Rows are points. To make a cloud, some directions were put in groups of two or more. Within a group, all points are equally far from the middle, so they leave a hole (a ring in 2 directions, a hollow ball in 3). The other directions are filled evenly. Then the cloud was stretched, turned, moved and blurred a little. How many holes are there, and how many directions does each take, smallest first?
In the rows, zero is written as 100.

Cloud (14 x 2):
[[131, 110],
[84, 21],
[57, 57],
[115, 128],
[76, 68],
[72, 157],
[36, 109],
[5, 87],
[105, 96],
[52, 149],
[147, 79],
[57, 128],
[137, 88],
[76, 158]]
Holes: 0

Cloud (22 x 3):
[[86, 23, 70],
[71, 113, 41],
[143, 143, 153],
[133, 40, 144],
[54, 127, 135],
[87, 143, 108],
[72, 40, 115],
[172, 87, 66],
[58, 118, 94],
[109, 37, 146],
[63, 57, 141],
[68, 59, 172],
[144, 124, 81],
[48, 82, 154],
[136, 119, 37],
[110, 50, 195],
[136, 27, 99],
[49, 101, 92],
[105, 136, 79],
[137, 152, 176],
[127, 141, 111],
[46, 94, 124]]
Holes: 1 (2)

Cloud (19 x 3):
[[143, 113, 96],
[91, 49, 186],
[109, 151, 124],
[149, 70, 137],
[77, 35, 93],
[72, 70, 193],
[36, 89, 104],
[74, 91, 68],
[92, 66, 194],
[84, 75, 66],
[33, 67, 114],
[59, 138, 137],
[57, 126, 165],
[128, 77, 180],
[125, 67, 78],
[101, 124, 181],
[90, 139, 167],
[57, 34, 109],
[147, 84, 97]]
Holes: 1 (3)

Cloud (30 x 4):
[[150, 39, 129, 99],
[63, 136, 54, 105],
[104, 82, 144, 46],
[22, 79, 152, 117],
[50, 32, 107, 68],
[120, 9, 163, 54],
[55, 111, 129, 106],
[55, 7, 78, 100],
[183, 64, 79, 79],
[119, 39, 101, 95],
[80, 56, 49, 6],
[79, 82, 163, 114],
[42, 116, 153, 63],
[106, 118, 127, 149],
[167, 57, 113, 83],
[93, 54, 87, 129],
[46, 109, 87, 69],
[54, 131, 54, 105],
[59, 92, 96, 80],
[116, 75, 122, 101],
[58, 66, 110, 73],
[101, 110, 54, 123],
[44, 84, 105, 115],
[10, 43, 87, 83],
[71, 12, 65, 52],
[79, 25, 120, 146],
[60, 52, 174, 131],
[117, 10, 153, 26],
[167, 59, 148, 52],
[124, 90, 63, 155]]
Holes: 0

Cloud (50 x 6):
[[118, 51, 43, 124, 48, 132],
[145, 134, 84, 171, 104, 36],
[76, 113, 71, 99, 50, 42],
[130, 53, 150, 74, 102, 72],
[132, 93, 142, 91, 64, 34],
[114, 163, 115, 139, 149, 69],
[182, 128, 62, 166, 52, 83],
[129, 150, 74, 45, 95, 94],
[68, 113, 110, 179, 65, 122],
[101, 155, 77, 75, 39, 122],
[149, 101, 138, 107, 13, 96],
[67, 47, 110, 117, 51, 93],
[138, 162, 27, 110, 107, 126],
[145, 80, 145, 98, 37, 150],
[157, 82, 142, 176, 54, 122],
[121, 122, 152, 120, 76, 36],
[165, 61, 82, 103, 23, 74],
[77, 155, 131, 95, 128, 82],
[157, 120, 61, 152, 98, 30],
[134, 164, 31, 139, 92, 133],
[80, 99, 38, 110, 76, 45],
[115, 36, 101, 66, 118, 91],
[145, 132, 135, 105, 17, 104],
[88, 104, 132, 114, 89, 179],
[74, 137, 124, 134, 60, 51],
[148, 43, 101, 65, 110, 72],
[128, 103, 146, 106, 54, 36],
[127, 141, 124, 172, 81, 44],
[118, 137, 104, 50, 104, 57],
[171, 168, 123, 129, 119, 121],
[62, 74, 108, 123, 37, 120],
[110, 135, 54, 60, 120, 68],
[162, 73, 102, 55, 74, 145],
[183, 135, 98, 127, 149, 79],
[91, 132, 69, 195, 77, 101],
[158, 90, 131, 162, 77, 165],
[102, 68, 123, 105, 39, 159],
[72, 140, 102, 60, 111, 114],
[169, 43, 66, 126, 52, 69],
[130, 165, 123, 67, 68, 117],
[172, 158, 120, 128, 138, 103],
[102, 65, 120, 58, 115, 141],
[149, 157, 139, 135, 42, 118],
[54, 104, 104, 73, 121, 83],
[116, 142, 36, 134, 125, 152],
[115, 121, 63, 73, 101, 32],
[135, 151, 46, 60, 103, 99],
[166, 52, 62, 164, 62, 120],
[166, 104, 55, 136, 80, 29],
[187, 90, 71, 83, 37, 124]]
Holes: 3 (2, 2, 2)

Cloud (87 x 8):
[[140, 69, 108, 105, 44, 94, 121, 93],
[122, 57, 104, 125, 122, 96, 93, 121],
[121, 111, 110, 41, 80, 30, 97, 104],
[68, 105, 128, 132, 114, 87, 108, 142],
[87, 83, 109, 122, 69, 92, 111, 157],
[121, 106, 136, 29, 116, 83, 131, 97],
[132, 137, 85, 102, 69, 75, 154, 102],
[102, 135, 127, 61, 129, 81, 136, 52],
[150, 108, 153, 85, 115, 99, 139, 94],
[78, 59, 126, 125, 81, 65, 141, 87],
[89, 108, 168, 59, 111, 111, 36, 99],
[144, 71, 103, 82, 109, 48, 87, 49],
[70, 130, 83, 116, 110, 68, 91, 113],
[164, 86, 155, 94, 58, 92, 82, 130],
[62, 90, 76, 58, 126, 96, 90, 67],
[64, 108, 133, 116, 103, 58, 109, 55],
[91, 92, 113, 76, 89, 124, 144, 141],
[74, 131, 115, 99, 140, 61, 74, 104],
[101, 80, 153, 79, 70, 75, 91, 50],
[126, 86, 96, 137, 52, 96, 104, 72],
[160, 84, 134, 78, 75, 101, 136, 125],
[169, 108, 141, 65, 79, 42, 122, 141],
[105, 145, 99, 112, 71, 65, 158, 74],
[109, 115, 120, 120, 64, 55, 162, 66],
[66, 105, 123, 88, 144, 64, 73, 92],
[107, 75, 104, 97, 147, 38, 119, 99],
[109, 92, 123, 53, 74, 45, 45, 82],
[171, 98, 126, 55, 99, 82, 70, 141],
[103, 65, 149, 49, 117, 83, 73, 83],
[163, 75, 116, 71, 125, 102, 75, 105],
[114, 141, 109, 80, 144, 49, 126, 109],
[110, 108, 50, 84, 53, 101, 112, 87],
[77, 125, 116, 131, 132, 73, 131, 111],
[110, 109, 129, 92, 100, 51, 68, 33],
[106, 126, 171, 80, 114, 77, 112, 69],
[167, 115, 127, 78, 111, 101, 103, 114],
[82, 136, 137, 54, 76, 102, 111, 120],
[117, 145, 117, 35, 84, 75, 101, 133],
[76, 46, 139, 83, 103, 80, 89, 123],
[66, 126, 87, 58, 110, 44, 107, 113],
[126, 74, 138, 47, 130, 83, 49, 88],
[109, 106, 77, 44, 79, 46, 117, 132],
[126, 92, 94, 70, 43, 84, 88, 150],
[55, 100, 69, 108, 70, 102, 100, 68],
[113, 92, 136, 117, 99, 120, 123, 145],
[81, 63, 112, 59, 65, 64, 124, 121],
[99, 73, 179, 93, 118, 47, 79, 112],
[90, 58, 86, 100, 107, 49, 76, 103],
[87, 103, 158, 102, 117, 65, 75, 56],
[72, 136, 128, 95, 129, 100, 63, 90],
[122, 106, 129, 68, 111, 5, 87, 119],
[138, 128, 149, 54, 59, 98, 98, 128],
[112, 124, 57, 86, 124, 73, 104, 72],
[88, 79, 104, 58, 146, 100, 113, 105],
[137, 75, 108, 65, 58, 79, 114, 157],
[94, 119, 108, 57, 68, 59, 95, 48],
[117, 116, 126, 26, 73, 47, 115, 120],
[84, 104, 132, 98, 42, 102, 90, 124],
[118, 130, 106, 123, 116, 30, 119, 128],
[153, 89, 134, 55, 73, 97, 108, 154],
[134, 141, 91, 93, 63, 71, 88, 65],
[65, 101, 158, 76, 113, 104, 129, 120],
[67, 120, 147, 100, 127, 65, 93, 72],
[87, 118, 68, 124, 93, 76, 142, 124],
[121, 69, 105, 109, 89, 42, 42, 93],
[135, 33, 131, 86, 91, 103, 87, 103],
[121, 62, 139, 50, 112, 86, 129, 153],
[124, 81, 61, 51, 114, 90, 108, 103],
[146, 88, 134, 142, 87, 88, 64, 121],
[108, 119, 183, 99, 78, 77, 72, 85],
[83, 148, 99, 69, 58, 74, 92, 123],
[140, 77, 111, 68, 129, 119, 69, 118],
[139, 102, 94, 57, 66, 107, 125, 126],
[91, 133, 141, 79, 94, 63, 148, 46],
[115, 88, 169, 80, 86, 112, 122, 127],
[110, 123, 163, 97, 79, 82, 88, 58],
[124, 96, 135, 107, 69, 121, 122, 140],
[78, 132, 136, 110, 122, 60, 147, 57],
[61, 129, 112, 107, 127, 77, 73, 126],
[63, 78, 123, 101, 66, 87, 90, 52],
[70, 77, 132, 74, 141, 105, 98, 64],
[104, 105, 164, 54, 59, 97, 58, 97],
[114, 121, 154, 85, 68, 126, 91, 88],
[116, 148, 110, 81, 117, 94, 79, 51],
[176, 88, 107, 112, 84, 97, 89, 92],
[59, 101, 102, 102, 131, 73, 63, 107],
[115, 107, 144, 76, 85, 141, 105, 75]]
Holes: 1 (6)

Cloud (75 x 8):
[[122, 104, 154, 62, 94, 7, 81, 129],
[46, 116, 86, 82, 9, 75, 133, 112],
[185, 158, 91, 64, 89, 104, 124, 118],
[171, 78, 89, 84, 170, 84, 112, 100],
[115, 111, 127, 128, 108, 151, 106, 151],
[99, 121, 79, 112, 156, 115, 141, 56],
[46, 59, 164, 91, 81, 54, 110, 149],
[115, 151, 134, 113, 109, 121, 87, 141],
[60, 58, 156, 106, 72, 60, 97, 103],
[109, 77, 72, 100, 152, 112, 137, 164],
[140, 116, 74, 123, 150, 83, 172, 97],
[193, 109, 107, 71, 90, 45, 82, 127],
[89, 64, 70, 62, 151, 123, 122, 128],
[128, 149, 146, 100, 92, 47, 162, 148],
[117, 104, 87, 107, 40, 36, 135, 154],
[49, 71, 119, 28, 75, 109, 96, 98],
[155, 101, 109, 100, 145, 45, 136, 150],
[94, 52, 112, 119, 126, 22, 131, 80],
[104, 88, 84, 79, 85, 92, 58, 188],
[96, 88, 156, 131, 54, 78, 151, 136],
[144, 87, 145, 72, 169, 123, 92, 108],
[78, 33, 67, 91, 144, 156, 127, 84],
[87, 52, 103, 103, 167, 127, 74, 139],
[142, 165, 137, 118, 105, 96, 31, 119],
[92, 38, 103, 53, 106, 133, 66, 103],
[95, 133, 142, 70, 92, 24, 63, 182],
[116, 95, 91, 103, 108, 19, 84, 91],
[144, 151, 82, 56, 117, 29, 117, 158],
[112, 170, 59, 48, 111, 55, 123, 133],
[104, 174, 131, 107, 89, 69, 142, 117],
[162, 95, 102, 37, 71, 119, 147, 147],
[98, 74, 139, 80, 75, 11, 100, 173],
[108, 154, 125, 141, 110, 101, 95, 74],
[154, 37, 123, 48, 95, 55, 142, 122],
[99, 113, 133, 90, 8, 117, 87, 112],
[57, 152, 76, 108, 64, 93, 130, 140],
[117, 91, 117, 131, 59, 38, 192, 135],
[176, 148, 83, 138, 92, 71, 87, 135],
[142, 79, 113, 75, 103, 170, 90, 167],
[148, 66, 127, 44, 91, 14, 145, 132],
[135, 66, 135, 54, 99, 167, 78, 137],
[117, 102, 70, 143, 139, 55, 127, 84],
[86, 115, 137, 39, 67, 122, 76, 191],
[108, 101, 108, 83, 112, 5, 82, 112],
[126, 47, 109, 44, 90, 128, 59, 138],
[62, 134, 82, 121, 26, 84, 106, 108],
[173, 109, 126, 66, 139, 70, 59, 115],
[65, 75, 82, 58, 68, 70, 67, 164],
[61, 114, 128, 62, 129, 136, 76, 115],
[107, 104, 120, 71, 89, 156, 165, 150],
[59, 158, 123, 112, 91, 94, 124, 121],
[89, 96, 94, 82, 31, 108, 137, 64],
[88, 82, 143, 137, 67, 110, 160, 144],
[167, 89, 107, 63, 98, 35, 75, 110],
[83, 34, 106, 142, 92, 88, 109, 38],
[94, 96, 115, 75, 45, 97, 47, 51],
[141, 67, 83, 130, 48, 119, 143, 112],
[134, 11, 104, 93, 82, 80, 152, 129],
[49, 6, 125, 46, 100, 86, 146, 125],
[133, 60, 85, 68, 91, 142, 135, 165],
[44, 128, 127, 36, 134, 79, 94, 127],
[135, 16, 152, 107, 87, 129, 87, 100],
[110, 105, 145, 144, 55, 73, 151, 113],
[141, 89, 149, 48, 79, 15, 90, 131],
[171, 164, 110, 129, 88, 87, 115, 92],
[148, 88, 98, 136, 130, 76, 84, 157],
[120, 31, 93, 82, 78, 82, 86, 123],
[100, 110, 179, 104, 77, 35, 153, 112],
[89, 75, 118, 19, 126, 116, 81, 136],
[84, 114, 70, 48, 134, 133, 54, 92],
[69, 53, 126, 54, 78, 102, 124, 58],
[116, 138, 91, 61, 93, 60, 191, 87],
[96, 47, 97, 110, 68, 40, 174, 154],
[55, 68, 66, 102, 91, 87, 152, 144],
[106, 74, 90, 96, 61, 92, 138, 182]]
Holes: 2 (3, 3)

Cloud (93 x 9):
[[126, 76, 93, 113, 130, 111, 20, 109, 134],
[51, 43, 41, 160, 87, 126, 112, 122, 91],
[90, 170, 123, 96, 44, 188, 109, 77, 93],
[62, 110, 128, 102, 56, 100, 134, 58, 89],
[140, 42, 124, 144, 41, 40, 54, 71, 96],
[70, 74, 104, 90, 146, 56, 68, 65, 114],
[101, 121, 135, 123, 32, 156, 73, 86, 80],
[30, 155, 101, 146, 90, 123, 96, 101, 53],
[124, 50, 141, 112, 73, 60, 87, 60, 47],
[125, 49, 98, 92, 59, 106, 44, 156, 52],
[133, 99, 173, 161, 39, 91, 45, 125, 52],
[98, 113, 120, 101, 60, 80, 128, 77, 63],
[114, 91, 94, 118, 78, 78, 116, 38, 105],
[135, 52, 75, 114, 87, 30, 77, 69, 32],
[156, 50, 168, 98, 43, 74, 119, 88, 90],
[149, 49, 140, 145, 53, 75, 43, 136, 41],
[89, 125, 128, 130, 114, 114, 60, 153, 142],
[30, 96, 95, 99, 64, 151, 134, 169, 70],
[69, 20, 109, 103, 41, 58, 35, 104, 69],
[56, 88, 87, 95, 82, 134, 82, 48, 159],
[72, 72, 177, 96, 14, 45, 122, 144, 82],
[72, 40, 128, 110, 76, 62, 168, 72, 79],
[116, 92, 128, 105, 125, 60, 147, 88, 132],
[122, 72, 143, 149, 59, 31, 122, 102, 60],
[122, 29, 92, 131, 154, 100, 37, 66, 113],
[53, 156, 141, 129, 119, 123, 107, 25, 121],
[92, 133, 110, 134, 152, 125, 116, 92, 107],
[118, 50, 45, 42, 106, 101, 96, 107, 99],
[108, 74, 125, 115, 84, 89, 107, 116, 58],
[67, 106, 132, 105, 24, 103, 161, 111, 102],
[73, 108, 88, 136, 76, 41, 175, 41, 80],
[89, 123, 145, 138, 52, 79, 56, 74, 68],
[107, 51, 32, 120, 100, 113, 112, 111, 19],
[101, 64, 110, 91, 78, 72, 72, 128, 46],
[56, 57, 109, 161, 94, 123, 149, 129, 14],
[89, 119, 147, 86, 72, 105, 130, 84, 128],
[61, 38, 81, 169, 131, 128, 88, 101, 58],
[121, 89, 148, 141, 31, 99, 134, 77, 131],
[150, 79, 69, 146, 123, 124, 107, 121, 117],
[31, 114, 115, 107, 105, 63, 100, 118, 60],
[87, 153, 100, 87, 109, 158, 104, 33, 136],
[96, 118, 50, 174, 128, 101, 100, 90, 71],
[62, 86, 168, 90, 81, 64, 119, 49, 86],
[72, 91, 53, 132, 134, 80, 116, 116, 50],
[100, 92, 113, 165, 15, 93, 106, 120, 113],
[107, 64, 87, 123, 138, 114, 22, 160, 101],
[39, 59, 110, 106, 123, 122, 180, 82, 99],
[99, 169, 72, 127, 56, 123, 74, 91, 82],
[74, 95, 110, 148, 78, 100, 72, 70, 63],
[50, 40, 84, 122, 116, 87, 41, 169, 51],
[92, 29, 132, 104, 39, 54, 33, 103, 79],
[23, 58, 138, 134, 55, 101, 126, 123, 84],
[49, 83, 79, 94, 134, 147, 150, 59, 135],
[96, 55, 102, 69, 115, 86, 175, 92, 123],
[109, 121, 94, 116, 100, 167, 120, 76, 88],
[31, 148, 57, 67, 111, 148, 68, 87, 71],
[107, 56, 63, 119, 130, 84, 144, 117, 136],
[69, 113, 152, 58, 24, 135, 116, 140, 105],
[82, 79, 130, 40, 165, 99, 139, 101, 130],
[45, 146, 100, 112, 85, 124, 119, 49, 30],
[97, 99, 71, 125, 118, 50, 154, 80, 43],
[132, 69, 57, 155, 16, 96, 126, 118, 84],
[58, 108, 120, 160, 159, 114, 108, 66, 91],
[78, 149, 146, 117, 29, 80, 103, 96, 114],
[107, 54, 70, 128, 97, 50, 134, 130, 94],
[70, 140, 144, 147, 119, 67, 119, 64, 125],
[108, 28, 159, 121, 99, 97, 80, 55, 135],
[44, 60, 142, 153, 40, 77, 125, 112, 93],
[114, 74, 72, 132, 16, 116, 117, 160, 57],
[76, 81, 106, 142, 53, 41, 135, 55, 83],
[151, 54, 109, 160, 72, 69, 119, 123, 100],
[89, 104, 120, 125, 92, 155, 63, 106, 62],
[160, 116, 93, 145, 52, 131, 81, 123, 105],
[143, 87, 73, 113, 128, 133, 123, 130, 75],
[85, 58, 49, 135, 97, 32, 146, 86, 55],
[45, 130, 146, 125, 111, 182, 91, 99, 61],
[89, 63, 173, 171, 76, 80, 136, 125, 60],
[78, 143, 106, 180, 174, 105, 118, 98, 94],
[138, 82, 102, 129, 42, 43, 84, 92, 83],
[124, 91, 184, 195, 60, 111, 89, 93, 52],
[85, 47, 84, 137, 128, 84, 61, 85, 116],
[52, 119, 119, 167, 127, 128, 141, 89, 27],
[97, 92, 123, 77, 107, 108, 70, 164, 24],
[143, 78, 52, 140, 86, 29, 118, 77, 104],
[81, 147, 160, 77, 85, 56, 107, 123, 159],
[64, 29, 56, 109, 83, 134, 139, 116, 125],
[84, 99, 63, 97, 126, 141, 51, 91, 108],
[45, 60, 91, 94, 17, 107, 89, 122, 130],
[88, 155, 142, 169, 110, 112, 96, 43, 80],
[70, 45, 169, 69, 92, 89, 109, 105, 124],
[133, 58, 134, 131, 80, 48, 171, 125, 93],
[68, 91, 144, 117, 123, 175, 83, 103, 56],
[90, 125, 156, 171, 106, 90, 71, 125, 138]]
Holes: 0
